Each wall is flat, endless, passes through zero and stands at right angles to its row. A trip goes straight from one point to another. Which walls does it cross, in order?
(in the rows, 128 means zero)

Walls:
(1): [113 134 151]
(2): [141 132 139]
(3): [153 118 121]
(4): [111 117  84]
Trips:
[109 152 131] to [127  98 160] => 2, 3
[166  97  99] to [150 198 119] => 4, 3
[148 131 150] to [196 127  76] => 1, 4
[136 136  76] to [152 118 126] => 2, 4
[107  96 130] to [111 143 191] => 4, 2

Walls:
(1): [171 214 129 140 136 133 161 111]
(2): [137 133 140 151 137 141  83 115]
(3): [161  97 130 175 140 162 173 188]
(4): [116 116 118 195 153  99 165 137]
Trips:
[ 98 150 133  93  97 185  43 109] to [115 124 119  88 136  90 106 100] => 2
[112 122 101 141 103 112 124 135] to [131 143 100 152 103 129 176 126] => 3, 1
[111 131 157  95 102  92 182 135] to [164 143  85 178 164  94 116 127] => 3, 2
[111 167  91 116 174 119 108 116] to [105 104 148 125  93 118 141 140] => 2, 1, 4, 3
[143 176 117 118 164 129 166 145] to [150  91  84 201  89 129 173 178] => 1

Walls:
(1): [162 133 167 111 132 101 162 150 172 112  88]
(2): [175 126 120 109 169  47 138 195  87 139 139]
(3): [147  56 160 132 124 164 103 115 125 120 104]
(4): [116 117 112 190 141 128 137 139 137 141 106]
(5): [148 146 132 120 122 157  93  72 191 131 175]
(6): [131 162 136 128 198 137 123  90 137 119 136]
Trips:
[147  99 109 187 120 158 135 106 128 111 145] to [ 71 133 147 120 114  89 134 161 143 109 111] => 5, 1, 3, 2
[116  93 175  87 147 111 105 127 118  97 159] to [ 94 132  92 154  73 121  91 149  96 122 148] => 1, 6, 5, 3, 2, 4
[152 147 145 105 129 114 115 154 143 113 153] to [172 113 130 127 125  95 134 133 118 110  89] => 6, 5, 3, 4
[191  97 116  69 136 107  74 135 133 124 146] to [149 158 126  91  93  96 181 108 125 174 125] => 3, 5

Walls:
(1): [120  91  85 147 118 159 186 169 218 122 142 160 185 122 142 109 107 145]
(2): [145 145 127 132 146  97 146 131 137 166 190 134 113 107 173 110 201 125]
(3): [ 91 132 148 165 138 156 187 144 110 144 149 180 201  60 131 123  89  86]
(4): [162 128 123 135 104 152 152 135 149 147 135 136  70 132 117 115 137 114]
(5): [ 97  75 163 167 113  95 128 127 108 127 157 131  87 140 118 148 185 164]
Trips:
[ 85  71 120  95 157 124 123 139 155  64 151 105 161 132  96 179 158 130] to [104 149 151 118 118 128 120 131 171 126 173 133  92 128 160 164 110 152] => 2, 4
[149 131 121  92 102 150 120 129 100 125 141 134 170  75 179 145 180 116] to [ 87 150 102  92 111 172 116 129  93 186 108  56 141 172 111 149 155 147] => 3, 2
[ 89 112 111 127  73 138 134  93 125  49 163  80 125 146 152 142  76 170] to [154 128 143 102 200 131 172 135 167 156 149  92  79 132 120 149 142  95] => 4, 2, 1, 5

Walls:
(1): [116 164 156 135 112 152 129  79 140 150 115 107 161 116 117 160  93 127
 123 113  97 124 151  61]
(2): [139 130 150 157  98  93 196  94 121 140 104 109 147 173  64 105  77 154
 115 113 149 107 130 160]
(3): [ 84  99 177 119 146 137 124 152 115 153 116 129 124 117 126 192 129  99
  92 145 193 113 141 101]
(4): [144 170  82 121 110 138 137 162 156 204 128 130 109 116 105 140 106 179
 121 141 137 126 148 137]
(5): [ 34 109 110  80  86 154 110 148 169 150 139 142 107 155 149 128 153 124
 105 131 183 132 116  94]
(6): [144  70 151 125 184  97 134 118 120 174 152 110 141 140 129  74  82 125
 161 120 102 174 146 103]
Trips:
[107 121 112  90 133 137 178  52 108 134 157 132 118 106 155 107  94 104
 175 140 149 138  85 162] to [155  91 169 147 141 126 128 142 169 122 108 122 125  97 109 101 158 129
 136 108 109  94  92 107] => 5, 2
[104 124 160 151 136 132 104  73 128 132 111  57 147 144 149 131 146 132
 174 124 119 147 132 169] to [172 120  81 122  60 127 173 110 100 182 159 118 132 134  98  68  96 186
 149 157 141 110 169 159] => 4, 1
[123 135 130 102 166 177 147 147 111 131 145 121 168 153 129 130  98 153
 104 101 197  96 121 105] to [ 65 141 139 137 131  94 117 146 140 116 159 112 160 147 134 121 105 130
 124 132 126 170 105 205] => 6, 1, 4, 3
[154 134 126 119 127 147 143  63 151 126 188 139 126 151  97  97 101 121
 156 104 125  94 135 122] to [136  71 103 102 126 104 118 146 150 117 194  79 160 111 141 147  91 138
 160  93  77  90 127 159] => 1, 2
[187 109 141  93 158 117 185 186 127 208 148 162 117 106 131 167 135 151
 103 164  80 141 117 136] to [135 128  38 157  67 137  90 117 153 143 120 162 118 160 133 122 135 159
 102 115 127 116  90 146] => 3, 6, 5, 2
[ 89  88 159 108 110 115 166 140  94 114 135 100 112 149 161  93 115 154
  93 127 147 146 122 122] to [ 92 143 130  91 106 165 143 149  58 105 152 120 123  96 107 168 202  87
 129 161 108 139 125 111] => 2, 6

Walls:
(1): [153 155 108 108 124 192  68 155 179 100 131 112 157 105 126 123 139 149
 148  98 133  45 107 146 136 116 130 130 137 142 152 115 144  86 120 109
 154  68 158 144  96 117 105 148 150 108 108 166]
(2): [109 135 123 143 115 154 191 125 104 106 122 158  63 132 103 126 107 121
 149 140 133 137 172  65 103  80 131 147 115 163  76  90 125 137 134 135
  92 115  99 152 132 128 141 175 130  89 147 105]
(3): [140 143  98 135 133  67 136 120 146 123 144 162 133 153 121 121 120 140
 137 149  85 113 141 166 113 139 138 109 156 103 116 111 113 166  96 159
  98 155  87 166 164  93 101 184  90 172 137 146]
(4): [150 161 102  70 104 169 152  96 106 126 137 134 111 141 177  88 169 183
 178 115 155 150 100 121 160 109 114 150 138 150 149 167 117 129 117 156
 178 102 150 129 163 114 112 126 100 103 136 137]
(5): [120 167 108 114  94 155 133 150 145 148 145 105 142 145 142 123 113 101
 145  82 126 108  77 108 147 112  95 147 164 121 130 123 104 127 168 109
 120 206 140 113 106 101  71 159 132 117  70 146]
(6): [121 134 122 117  93 125 112 116 123 151  88 112 139 101 120 117 144  82
 145 132 127  98 113  88 108 130 148 119 131 105 128 121 110 113 121 107
 158 165 141 119 114 112  82 129 111 129 197  98]
Trips:
[ 85 145 162  92 100  97 135 153 119 162 122 143 122 157 119 131  99 116
 170 131 126 128 150 123 106 146  89 134 103 136 104 114 145 163 146 146
 130 137 151  95 120 153 146 161 136  50 158 131] to [ 99 126 117 142 108 112 109 128 133 104 113 185  69 121 115  84 137  82
 125  98 128 152 144 173 133 111 108  90 202  79 129 106 141 102 155 171
 109 116 137 108 136  66 143 155 146 160 109 145] => 3, 6
[153 124 139 119 175 142  86 149  62 133 123 107 146 142 137 114 135 116
 143  58  86 147 171 120 147 112 154  83 145 116 122 112 112 136 101 107
 125 100 141 130 141 138 174 131 143 166  94 130] to [108  39 107 175 108 110 107  99 156 147 108 144 108 155 132 114 111 142
 128  81  82 104 131 172  98  89 132 119 148  86  98 121 130  88 120 106
 156  82  67 130  77  70  81 155 173 112 107 142] => 3, 5, 6, 2
[173  95 104 130 139 140 134 111 165 134 111 118 148 116 200 110 218  49
 117 165  95 110 148  90 162 130 136 139 150 105 104  64  89 120 147 110
 106 170 122 157 110 123  51 130 179 135 140 126] to [ 96 163 155 182 137  86 101 124 146 173 130  69 128 107 135 128  91  69
 133 122 187 117 111 145 147 165 153 163 128 164 118 134 147 117 157 121
  89  91 135 146 158 169 155 137 138 148 161 152] => 3, 5, 1, 6
[129 167  94 167 147 129 171 138 185 130 129 117 114 122  91  68 124 142
 115  82 109 111  60 100 157 157 123 117  75 130 132  97  61 153 110 100
  63 101 169 137 136  96 196 163 101 163 121 139] to [ 89 106 162 131 153 139 128 125 138 135 100 117 143 197 137 108 112 127
 137  89 104 122  78 103 129 133 146 140  43  95 150 159 125  56  95 121
 161 112 136 143 155 143  98 152 156 182 153 134] => 2, 6, 4, 3, 5
[105 118 121 129 128 134 147 109 198 159 157 142 126 118 166 151 169 135
 114 106 160 106 101  82 126  89 114 108 154 172 129 156 111 125 109 138
 187 148 138 132 141 104 117 169  88 191 152  62] to [161 116  98  63 150 111 142 115 126 121 116 123 108 140 157 135 140 150
  93 170  75  89 118 153 197 100 156 175 116  90 137  84 145  79 133  98
 116  91  81 152 122 126 155 152 126 142  74  91] => 6, 5
[114  88 105 171 129 141 194 123 136  79 170 140 110 140 155 175 131 144
 109 120 114 138 120 129  82 121 147  92 121 145 126 107 109 189  90 158
 120  97 112 132 134 141 131 128  84  97 117 113] to [139  71 153 140 111 166 111 122 135 120 145 138 108 194 125 112 161 168
 101 109 150 143 112 150 111 125  88  82 141 139 121 143 140 169 140 170
 127 185  81 120  98  93  70  89 153 139 144 137] => 4, 5, 2
[135 118 148  73  84 102 119 168 162 145 156 122 120 123 141 162 145 168
 114 145  83 101 145 116  91 110 109 133 168 139 106  92 121 123  90 170
 126 174  98 154 139 149 103 126  91 149 133 129] to [139 139 122 122  90 103  79 130 134 163 106 158 148 110 112 153 130  89
  81 123 116 106 143 222 130  65 145 141  64 104 148 118 152 152 101 105
 123 108 148 105  95 108 164 154 140 101 138  58] => 2, 1, 5, 3
